Each point is reached from the start by the listed moves, each made 0, 1 or 2 times, or once backwards (-1), plus a little noise. Is the number of moves made odd or even? Then give how often each move was made.
(in the rows, 128 means zero)

Moves:
(1): [157 119 139 158 159]
(2): [156 158 155  95 142]
(3): [137  88 146 109 125]
Start: [130 117 128 131 129]
Points:
[208 166 160 176 208] -> even (2, 1, -1)
[116   7 138 126 109] -> odd (0, -1, 2)
[ 92 169 101 119 101] -> even (-1, 0, -1)
[150 148 124 179 163] -> even (1, 0, -1)

Moves:
(1): [108 132 132 136 133 128 159 135 155 132 113 121]
(2): [126 132 142 123 134 138 131 133 136 120 157 153]
(3): [118 135 134 139 121 153 106 130 145 130 136 124]
(4): [111 116 125 153 121 131 131 133 121 119 138 134]
(5): [124 117 107 140 146 138 129 141 131 130 132 130]
(6): [128 131 140 120 119  89 117 116 134 122 127 132]
(7): [117 140 145 135 120 126 136 145 136 127 139 122]
(8): [123 108 141 109 120 118 108 122 118 109 116 128]
(9): [130 110 141 142 131 112 120 126 125 154 129 135]
(10): [110 125 117 124 116 130 141 134 115 134 124 134]
(11): [116 125 132 119 138 136 134 116 113 146 138 119]
Start: [140 137 137 130 151 132 145 141  97 126 125 134]
Points:
[129 218 161 111 146 188 204 166 108 150 154  93] -> even (0, 0, 0, -1, -1, -1, 2, -1, -1, 0, 1)
[104 148 212  81  79 112  37 144 125  19 187 192] -> odd (-1, 2, 2, 0, 0, 2, 1, 2, -1, 1, -1)
[ 48 112 188 170 163 130 150 197 111 191 225 190] -> odd (0, 2, 1, 0, 2, 1, 2, 0, 2, 2, 1)
[ 62 116 189 124 120 115 133 101 140 164  91 124] -> odd (2, 0, 2, 0, -1, 1, -1, 1, 1, 1, 1)
[ 55  89 147 245 138 201 166 182 160 158 140 175] -> odd (2, 1, 2, 2, 0, -1, -1, 0, 2, 1, -1)
[ 17  61 181 197 154 154 210 249 141 124 155 199] -> odd (2, 2, 0, 1, 2, -1, 2, 2, 2, 2, -1)

Moves:
(1): [123 114 115 132 124 123 133 123 121 130 129 126 134 133 132 133 142 130
 124 117 134 144 127 129 134 121]
(2): [131 133 123 126 129 131 125 127 132 123 128 127 129 135 116 131 128 124
 123 119 132 117 119 127 126 136]
(3): [129 117 125 124 129 121 122 130 130 123 126 131 132 127 128 126 129 129
 130 127 128 130 136 118 132 143]
(4): [138 117 142 146 136 127 136 123 123 122 124 133 123 112 134 130 112 132
 132 137 144 124 126 131 130 128]
(5): [121 125 132 131 131 125 129 142 138 122 131 131 133 136 130 114 129 110
 123 131 120 121 134 120 132 134]
(6): [137 137 119 124 135 121 125 130 125 130 138 122 134 131 133 122 129 133
 128 123 136 117 118 119 116 124]
(7): [119 136 131 131 133 131 125 121 119 122 131 132 134 133 130 125 128 127
 124 127 131 136 126 126 129 126]
(8): [127 138 130 120 124 125 133 138 120 126 130 130 126 125 110 115 133 138
 124 118 128 130 132 126 114 127]
(9): [123 129 122 125 121 120 130 119 123 131 126 128 125 124 121 137 131 122
 116 124 132 121 130 127 118 125]
(10): [129 130 126 123 133 128 128 130 133 134 122 139 139 135 134 127 119 135
 132 122 130 124 134 122 125 129]
(11): [123 126 120 120 134 126 118 127 132 135 125 139 123 132 124 121 137 126
 117 129 128 129 131 133 126 118]
(12): [135 121 131 131 137 137 126 130 125 136 133 128 124 120 126 135 117 135
 121 138 115 132 126 129 133 128]
(13): [125 127 132 134 128 125 124 128 130 131 132 127 136 121 116 118 128 126
 137 131 129 127 130 120 120 123]
(14): [135 127 139 145 116 126 133 142 114 142 126 142 130 133 125 137 120 123
 141 128 136 137 115 116 114 132]
(15): [131 115 132 132 130 119 129 132 123 138 139 130 111 133 132 121 136 125
 144 119 129 133 122 117 116 129]
(16): [128 129 124 129 121 125 136 120 120 131 117 122 136 130 131 129 129 128
 126 135 124 141 124 131 127 132]
(17): [129 140 126 138 123 147 121 132 124 139 125 117 128 128 124 131 135 130
 112 125 131 115 125 142 116 143]
(18): [120 127 124 121 119 112 133 124 124 111 129 120 118 133 116 128 130 134
 131 125 118 134 124 133 121 123]
(19): [118 113 137 127 115 128 121 127 133 122 128 128 122 121 111 133 138 138
 122 111 138 134 122 113 130 120]
(20): [120 134 124 126 130 124 108 132 129 137 125 132 129 117 126 130 117 132
 139 122 121 136 124 125 128 144]
(21): [131 133 139 138 125 132 132 131 121 134 129 133 132 124 126 145 139 130
 125 130 121 118 111 138 122 117]
(22): [122 133 118 130 120 120 141 113 125 116 128 144 143 124 127 107 121 108
 128 142 132 121 144 132 113 130]
(23): [127 137 137 127 123 125 118 135 116 131 125 128 133 130 125 115 121 120
 123 144 127 119 116 143 133 126]
(24): [123 144 141 133 123 119 120 138 135 125 141 135 126 127 126 136 130 146
 127 110 129 116 126 129 138 133]
Start: [114 122 124 115 130 137 140 133 123 143 127 118 128 139 133 135 130 132
 128 131 128 135 134 134 130 126]
Points:
[115 147  90 160 168 102 121  90  62 202 103 156 209 110 180  11  18  51
 151 246 147 118 138 147  46 151] -> odd (0, -1, -1, 2, 1, 2, 1, -1, 1, 2, 1, 1, 2, 0, 1, 2, 1, 0, -1, 2, -1, 2, 2, -1)
[ 57 136  78  94 142  63 124 149 151  75 133 177 155 148 127  23 137 112
 120 125 112 103 220 159 108 165] -> odd (1, -1, 2, 1, 2, 0, 0, 1, -1, 1, 2, -1, 0, -1, 0, -1, 1, 2, -1, 1, 0, 2, 0, 1)
[153 102 134 123 146 183 103 146 155 179 168  83  73 109  60 109 169 186
  99  87 136 103 141 107  97 174] -> even (-1, 2, 1, 0, -1, 0, -1, 1, -1, -1, 1, 2, 2, -1, 2, 1, 2, -1, 1, -1, -1, 0, -1, 1)
[ 79  93 128 139  29  57 204  97   9 122 138 135 106 161  67  44 156  68
 165 153 182 200 110 126   7  62] -> even (1, -1, -1, 0, -1, 0, 1, 1, 1, -1, 0, -1, 1, 2, 2, 0, 0, 2, 1, -1, -1, 2, 2, -1)

Moves:
(1): [141 132 130 136 130 136 136 134 121 125 122 133 129 125 120 118 129 137
 122 127 131 132 140 123 116 136]
(2): [149 126 132 121 147 123 113 137 122 122 119 121 128 144 122 140 148 131
 117 123 122 116 141 110 127 130]
(3): [123 120 120 128 124 130 140 129 116 113 116 106 116 116 138 150 126 119
 120 123 136 112 143 123 119 137]
(4): [124 122 135 117 118 113 143 141 142 135 132 118 110 148 142 118 110 116
 133 142 108 132 119 127 133 110]
(5): [136 138 142 125 118 135 141 130 135 126 128 120 128 124 133 124 117 135
 132 139 121 137 126 118 127 135]
(6): [119 117 131 129 144 135 114 115 137 135 125 129 116 121 136 131 120 136
 130 136 145 132 124 152 131 129]
(7): [129 127 121 121 138 132 136 129 120 124 123 139 131 115 136 113 128 130
 102 120 136 117 114 145 130 125]
(8): [122 130 127 128 135 125 128 135 129 126 129 127 129 131 133 133 122 128
 129 124 123 120 122 127 121 125]
(9): [146 126 119 126 131 140 112 134 139 137 127 118 109 126 148 139 110 124
 127 133 135 125 132 118 131 107]
(10): [148 135 127 125 134 150 142 127 122 126 132 118 126 126 141 131 132 130
 124 119 125 122 129 142 130 131]
(11): [133 135 123 138 134 130 128 124 141 125 113 138 123 132 126 121 127 131
 128 128 123 140 126 133 135 126]
(12): [130 132 118 103 121 111 103 131 116 143 135 144 128 142 134 146 136 146
 129 126 127 118 139 129 130 133]
(13): [134 125 131 128 138 124 128 147 129 112 119 136 123 123 130 123 132 122
 132 118 126 122 126 132 125 119]
(14): [128 128 129 121 120 135 130 127 111 125 128 138 122 129 128 130 117 125
 129 126 131 128 129 121 123 137]
(15): [129 138 134 143 133 137 136 130 116 132 131 117 114 127 139 122 137 135
 132 139 127 124 137 120 130 130]
(16): [123 133 127 122 117 132 127 137 115 123 143 138 128 140 124 128 129 143
 138 128 140 128 132 124 121 131]
(17): [129 133 129 121 123 138 124 131 127 130 122 126 128 132 129 131 134 130
 130 123 133 136 135 131 130 125]
(18): [136 124 132 124 130 127 144 123 120 130 121 125 120 122 134 130 121 128
 127 123 131 121 110 131 135 127]
(19): [125 117 136 134 124 111 127 133 142 127 123 127 136 142 133 137 134 114
 127 126 129 132 132 118 119 138]
(20): [118 142 121 140 141 124 122 148 128 134 133 122 133 139 136 125 136 137
 139 126 135 130 149 133 154 125]
(21): [110 144 138 134 134 110 143 127 134 133 141 116 134 115 121 151 148 141
 124 120 117 121 115 127 150 143]
(22): [137 141 132 122 135 131 122 110 130 146 128 127 117 126 142 132 126 139
 114 132 133 115 131 135 138 123]
(23): [126 128 127 127 128 146 137 136 129 119 129 131 123 129 141 136 129 138
 137 116 126 126 132 124 143 125]
(24): [122 136 119 126 148 111 139 136 109 125 152 149 133 127 141 109 123 143
 138 116 129 123 123 106 121 116]
Start: [119 121 120 124 139 138 112 117 124 127 119 132 138 124 112 109 136 134
 112 123 120 130 116 156 122 136]
Points:
[176 178 146  86 116 113 136 122 105 160 135 101  85 229 166 130 171 203
  88 174  69 108 174 138  66 179] -> odd (1, 1, 1, 2, 1, 0, 0, 1, -1, 2, 2, 2, -1, -1, 2, 2, 0, -1, 1, -1, 0, 1, -1, 0)
[105  65  73  27 175 124  26 119  13  62  69 244 136 101  82 122 133 129
  50  58 189  53  85 211  35 143] -> even (-1, 1, 1, -1, -1, 1, 2, 2, -1, -1, 0, 1, 2, 2, -1, 1, 1, 0, -1, -1, -1, 0, -1, 0)
[157 133  97 147 171 155 179 186 150  99  42  65  70 115 162 201 152 121
  71  64  80  95 108 132 237 122] -> even (1, 1, 1, 1, -1, -1, 1, 0, 2, 0, 2, 0, 0, 1, 0, -1, 0, 2, 0, 1, 2, -1, 2, -1)
[ 62 196 103 158 248 107 159 143 123 153 167  80  21 124 219 134 163 235
 125 128 146  70 145 232 249 103] -> odd (0, 0, 2, 2, -1, 2, 0, -1, 0, 1, 2, 0, 1, -1, 1, 2, -1, 0, -1, 2, 2, 2, 0, 1)

Moves:
(1): [132 128 114 137 123 137 123 133 129 134 143 128 125 117 139 133 122 116
 133 133 122 110 123 122 124 140 138]
(2): [128 129 133 140 138 114 124 135 136 134 132 116 128 134 130 135 122 124
 132 127 136 123 114 132 121 128 126]
(3): [130 137 126 148 139 111 125 125 126 137 134 123 142 116 139 133 124 135
 123 108 124 127 130 143 142 136 143]
(4): [125 122 126 129 130 130 136 131 117 137 142 147 112 135 124 136 135 125
 128 138 126 142 136 132 129 129 131]
(5): [119 120 139 131 120 138 130 126 137 128 132 131 127 134 125 130 135 128
 128 131 140 132 136 106 130 123 118]
(6): [126 126 122 124 118 124 129 127 133 140 129 120 133 126 130 124 129 122
 133 121 140 132 121 128 139 129 112]
(7): [109 122 127 120 125 131 144 126 125 106 129 135 126 125 117 123 136 129
 120 148 117 125 133 133 139 111 120]
(8): [129 119 128 118 124 113 126 130 126 126 119 125 128 148 133 120 136 141
 124 120 131 122 127 121 143 125 105]
(9): [125 126 140 126 126 118 114 129 135 121 133 125 132 132 128 144 131 132
 130 126 132 127 133 123 125 112 124]
(10): [137 131 125 143 138 131 136 144 117 133 139 141 119 123 121 137 119 123
 130 122 116 140 124 138 134 146 124]
(11): [131 124 142 124 127 132 121 127 128 128 136 122 141 133 130 132 130 132
 138 131 133 121 133 134 142 139 123]
(12): [126 147 122 142 122 145 129 135 122 122 125 140 122 120 124 109 137 133
 136 137 131 137 126 139 143 125 135]
(13): [134 124 126 132 118 151 130 121 120 130 125 124 123 131 120 144 128 120
 122 145 119 137 118 140 126 134 130]
(14): [103 129 124 144 126 126 126 126 145 117 130 138 145 124 141 143 113 124
 146 121 123 127 114 119 109 147 128]
(15): [118 133 122 118 123 135 122 136 129 127 138 134 122 135 119 138 122 130
 119 138 120 123 130 116 121 130 121]
(16): [128 142 125 129 136 120 136 119 126 123 131 136 111 131 122 125 103 123
 133 125 123 133 133 123 133 149 130]
(17): [123 125 139 139 134 119 120 137 127 127 125 120 122 131 137 137 137 133
 124 129 125 120 136 125 121 130 116]
(18): [126 131 125 143 136 133 134 120 131 130 130 126 126 120 134 138 120 135
 135 120 130 138 125 140 123 135 129]
(19): [135 128 113 143 119 126 133 129 121 149 127 122 137 138 139 132 118 132
 139 113 122 128 141 129 135 134 133]
(20): [139 126 127 141 131 132 111 119 148 125 131 139 124 119 106 135 113 129
 140 129 122 133 138 133 123 138 123]
(21): [120 121 130 129 131 122 121 134 128 124 137 124 131 116 124 132 109 122
 128 132 127 123 123 129 126 139 137]
(22): [127 128 114 130 129 141 140 121 132 113 120 130 118 127 113 136 129 117
 125 137 127 130 136 129 129 137 136]
(23): [139 123 132 119 123 117 133 124 130 122 125 121 139 129 119 132 127 138
 129 133 124 132 121 128 129 138 125]
(24): [118 125 118 123 130 136 139 128 129 131 129 141 124 125 132 132 121 122
 129 139 125 144 123 136 140 122 128]
Start: [122 132 127 138 130 140 134 139 130 128 134 147 136 128 117 135 138 138
 119 117 132 151 111 121 151 131 125]
Points:
[173 171  95 249 169 111  96 172 102 176 173 144 148  42  89 103  55 145
 132  50  85 147 126 223 225 201 147] -> odd (0, 0, 2, -1, -1, 1, 1, 0, -1, 2, 0, 1, 0, -1, 0, 0, 0, 0, 1, 2, 2, -1, -1, -1)
[ 64 100  82  71 152  28 203 150  89 147 156 182 147 157 132 135 123 166
  65  95 109 195  98 152 231 106 102] -> even (-1, 0, 2, 2, -1, 1, 1, 2, 0, 0, -1, -1, -1, 0, 1, 0, -1, 0, 0, -1, 1, 0, 1, 2)
[141 136 100 160 133  87 161 185  64 129 179  82 115 151 108 184  61 134
  59 150  24  59 128 101 162 235 133] -> odd (2, 1, 1, -1, 0, -1, 2, 0, -1, 1, 0, -1, 1, -1, 2, 2, 2, -1, 2, -1, 1, 0, 2, -1)
[131 149  77 173 111 197  91 130 192 146 154 119 117 121 121 131 119 118
 191 108 193  95 114 103 157 212  92] -> even (2, 1, -1, 0, 0, 2, -1, 1, -1, -1, 2, 1, -1, 0, 1, 0, 0, 2, 0, 1, 0, 2, -1, -1)

Moves:
(1): [135 135 123 132 130 123 132 126 129 131 134 127 125 133 130 130 132 127
 130 131 126 124 140 127]
(2): [136 134 133 131 126 135 142 129 132 133 131 114 127 125 124 145 135 134
 133 116 124 134 128 122]
(3): [119 131 125 135 140 129 139 124 129 131 119 114 117 119 128 133 120 138
 127 129 122 138 131 111]
(4): [135 117 137 130 115 118 123 144 124 128 126 128 130 142 127 125 131 131
 133 137 126 133 121 135]
(5): [134 131 129 130 126 127 130 121 133 137 131 132 125 111 145 150 138 126
 114 132 131 120 126 137]
(6): [122 131 133 121 122 120 122 137 136 126 129 131 123 131 128 126 123 127
 131 125 131 123 126 132]
(7): [128 125 120 128 139 132 117 131 129 135 115 133 143 125 132 118 145 136
 141 121 113 131 134 136]
(8): [122 131 134 132 152 139 127 121 113 136 128 140 129 138 135 124 121 136
 131 125 119 133 123 118]
(9): [127 152 125 133 118 121 112 134 130 124 120 128 128 135 121 132 130 120
 121 138 126 130 127 125]
(10): [118 128 130 126 125 128 122 139 121 132 125 122 137 134 140 103 133 125
 138 128 131 115 106 136]
(11): [124 132 136 124 135 127 134 123 120 120 130 118 128 123 137 144 110 123
 121 135 121 125 130 111]
(12): [123 118 132 122 132 120 127 133 122 124 129 130 122 120 137 123 130 118
 115 118 125 121 137 129]
(13): [124 128 124 130 123 131 123 133 127 130 127 120 135 135 129 125 126 127
 131 120 132 129 133 135]
(14): [121 124 127 130 117 131 127 129 130 147 129 128 141 129 127 118 127 117
 131 122 128 133 129 122]
(15): [124 129 135 146 130 133 139 109 137 121 130 129 120 142 128 137 124 142
 114 130 111 132 126 118]
(16): [122 128 130 124 135 127 135 124 131 126 127 123 127 132 131 132 129 126
 123 134 130 134 124 123]
(17): [134 139 132 125 120 123 130 126 130 130 134 126 133 127 122 126 132 138
 123 131 126 133 128 136]
(18): [129 113 124 124 131 126 115 128 130 135 130 124 128 133 120 124 128 128
 126 128 115 121 126 125]
(19): [135 133 130 120 125 129 131 125 126 128 119 134 117 133 129 129 121 133
 120 134 129 128 130 135]
(20): [124 123 121 123 114 123 125 121 119 128 139 126 122 128 142 127 128 133
 131 131 124 135 126 128]
(21): [126 139 132 124 118 118 132 116 123 142 124 127 134 132 123 126 141 139
 127 127 135 118 123 135]
(22): [120 131 129 137 137 126 136 107 121 129 126 111 127 119 127 137 116 115
 134 117 130 141 116 124]
(23): [136 127 117 137 136 115 137 131 135 119 132 130 132 134 130 140 123 140
 115 122 120 132 126 121]
(24): [152 125 134 133 124 122 120 126 147 130 125 124 127 122 149 128 132 131
 111 125 131 126 138 123]
Start: [127 133 144 134 122 132 135 129 129 129 138 132 136 129 120 138 125 132
 125 125 131 130 124 126]
Points:
[ 91 149 139 126 190 170 104 119  98 168 115 115 205 119 117  61 130  67
 206  80 126 155 112 140] -> odd (1, 0, -1, -1, -1, 0, 2, 1, 0, 1, 0, 0, 0, 1, -1, 1, 1, 0, 0, -1, -1, 2, -1, 0)
[ 84 136 140 101  55 108  83 146 125 172 109 119 179 143 127  91 133  85
 178 137 106 156  24 191] -> even (-1, 0, -1, 1, 1, 2, 2, -1, 1, 2, 0, -1, -1, 2, 0, 1, 1, 1, 2, 1, -1, 2, 0, -1)
[ 65 174 203 163 171 115 179 107 119 119  92  80 107 113 171 168 116 149
 127 148  76 151  71 153] -> odd (1, 0, 2, 2, 2, 2, 2, 0, 0, 2, 1, 1, 0, -1, 2, 1, 2, -1, 1, -1, -1, 2, -1, -1)
[204 192 212  88  26  66  94 197 157 155  88  72 140 131 114 137 191 167
  79 158 142  86 119 156] -> odd (-1, 2, 1, 2, 0, 0, 0, -1, 2, 1, 1, 1, 0, -1, -1, 0, 2, 1, 1, -1, 2, -1, -1, 2)
[160 236 179 173 169 110 160  60 108 104 126 176 120 159  99 197 121 172
  47 140 101 158 122 115] -> odd (0, 0, -1, 0, 0, -1, 0, 2, 2, -1, 0, 1, -1, -1, 1, 0, 2, -1, 1, -1, 1, 1, 1, 0)
[ 86 157 102 167  84 184 106 154 131 147 104  90 179 177  82 100 179 118
 209 114  90 183 104 129] -> odd (0, 2, 0, 0, -1, -1, 2, -1, 2, 1, -1, -1, 1, 1, 1, 1, -1, 0, 0, 1, -1, 0, -1, -1)
[197 154 185 201 101 108 209  24 136 150 167  72 107 180 182 243  83 158
  35  82  93 175 163  73] -> even (2, 2, -1, 1, 0, -1, -1, 1, 0, -1, 1, 1, 2, 1, 2, 0, 0, 0, 2, 1, 1, 2, 1, 2)
[ 80 138 135 165 149  64  97 145  88 184 115 103 207 135 146  97 136  55
  96  99 122 119  50 113] -> odd (0, -1, 0, 1, 1, -1, 0, 1, 2, 2, 0, 2, 0, 2, -1, 1, 0, 1, -1, -1, 1, 2, 2, 0)
[148 182 218 129 132 122 137 137 105 145 111  65 146 107 149 216 125  88
  88 148 127 161 101  89] -> odd (-1, 2, 0, 2, 1, -1, 0, 1, 2, 0, 2, 1, 0, 0, -1, 2, 1, 0, 0, -1, 0, 1, -1, 1)
[ 84 138 136 167 156  74 210  33 139  31 183  63  57 105 176 241   7 137
  26 135  85 175 107  42] -> odd (0, -1, 1, -1, 0, 1, -1, -1, 0, 0, 2, 1, 0, -1, 2, 1, 1, 0, 0, 2, -1, 2, 2, 0)

Moves:
(1): [127 118 131 125 139 119 134 142 132 122 132 125 131 121 140 123 104 125
 138 131 120 130 126 129]
(2): [124 137 132 130 130 144 128 123 122 119 139 117 111 128 139 117 148 131
 131 132 127 128 121 130]
(3): [126 137 131 125 128 115 137 129 122 127 131 129 133 129 123 127 128 123
 128 127 140 127 130 133]
(4): [130 124 138 129 127 127 115 126 137 138 120 135 122 123 125 122 133 137
 121 124 125 115 124 136]
(5): [123 129 133 121 134 127 117 126 126 128 131 137 131 115 126 136 123 128
 124 134 128 130 143 129]
(6): [142 123 122 123 119 118 119 134 133 119 132 132 131 131 131 129 121 133
 135 137 124 122 128 128]
(7): [121 125 117 132 111 131 129 134 115 126 122 130 117 123 147 103 133 138
 115 130 133 123 115 139]
(8): [140 140 132 138 125 124 117 124 124 128 117 130 124 139 127 145 135 135
 129  98 129 119 138 111]
(9): [131 137 119 139 132 119 130 139 121 140 120 130 141 117 129 135 136 135
 129 122 116 135 132 135]
(10): [126 129 124 132 125 128 132 127 139 139 122 131 127 122 120 136 126 127
 131 121 125 123 143 130]
(11): [138 114 135 128 122 123 129 142 134 119 127 120 121 130 132 125 124 141
 112 126 124 115 129 130]
(12): [133 124 133 134 114 110 117 134 142 125 120 123 142 119 130 148 123 125
 134 116 124 123 131 136]
(13): [121 121 123 127 133 129 128 140 129 119 149 146 135 117 126 127 118 132
 139 137 124 131 121 107]
(14): [127 112 131 120 126 125 126 119 134 126 135 122 123 127 116 127 119 127
 128 124 136 136 126 141]
(15): [118 125 125 129 124 137 130 126 130 145 138 108 125 125 111 116 130 110
 131 128 167 115 121 138]
(16): [114 116 127 124 125 119 119 136 135 130 128 123 122 134 123 130 131 135
 121 136 131 124 131 138]
(17): [134 129 129 131 128 125 126 124 137 133 124 136 120 123 129 128 140 132
 124 121 132 135 130 129]
(18): [131 134 132 131 135 124 126 134 130 143 131 131 121 123 131 134 120 127
 127 121 115 125 116 120]
(19): [128 116 127 130 124 118 132 135 124 126 121 130 125 126 123 125 124 118
 126 129 133 128 130 140]
(20): [121 109 138 121 127 122 122 143 130 128 134 122 136 123 136 123 135 130
 121 114 116 127 135 141]
(21): [124 134 127 117 142 140 136 126 136 129 124 140 125 123 125 131 122 126
 133 127 127 127 125 130]
(22): [126 131 130 141 129 129 131 135 131 130 133 130 136 137 133 127 127 119
 127 121 125 128 127 129]
(23): [126 134 115 136 136 136 126 120 121 117 132 124 136 130 138 117 137 121
 114 131 114 126 130 128]
(24): [133 123 128 126 130 128 136 127 122 130 128 136 132 125 137 134 129 127
 138 137 141 130 118 134]
Start: [116 138 129 110 136 121 130 127 146 129 146 138 125 109 130 135 115 112
 126 129 115 118 120 130]
Points:
[123  85  90 118 126 111 115 158 151 122 144 179 153  86 110 101  92  99
  97 178 128  40 158 156] -> even (0, -1, 0, 2, 1, 2, 0, 0, 0, 2, 1, -1, 1, -1, 1, 0, -1, -1, 2, 0, 0, 0, 2, 1)
[125 158  82 117 166 183 117  92 141 160 175 194  97  68 191  99  82  92
 132 128 121  94  98 122] -> odd (1, 0, -1, 0, 2, 2, 2, 1, -1, 2, -1, -1, 0, 1, 1, -1, 1, 2, -1, 0, 1, 1, 2, 2)
[102  44 110 145  62  96  96 249 199 117 144 148 109  66 194  47 165 182
  51 125  46  68 146 210] -> odd (0, 1, -1, 1, 0, 2, 2, -1, 1, 2, 2, 0, 1, -1, 0, 1, 2, -1, 1, 2, 0, 2, 0, -1)
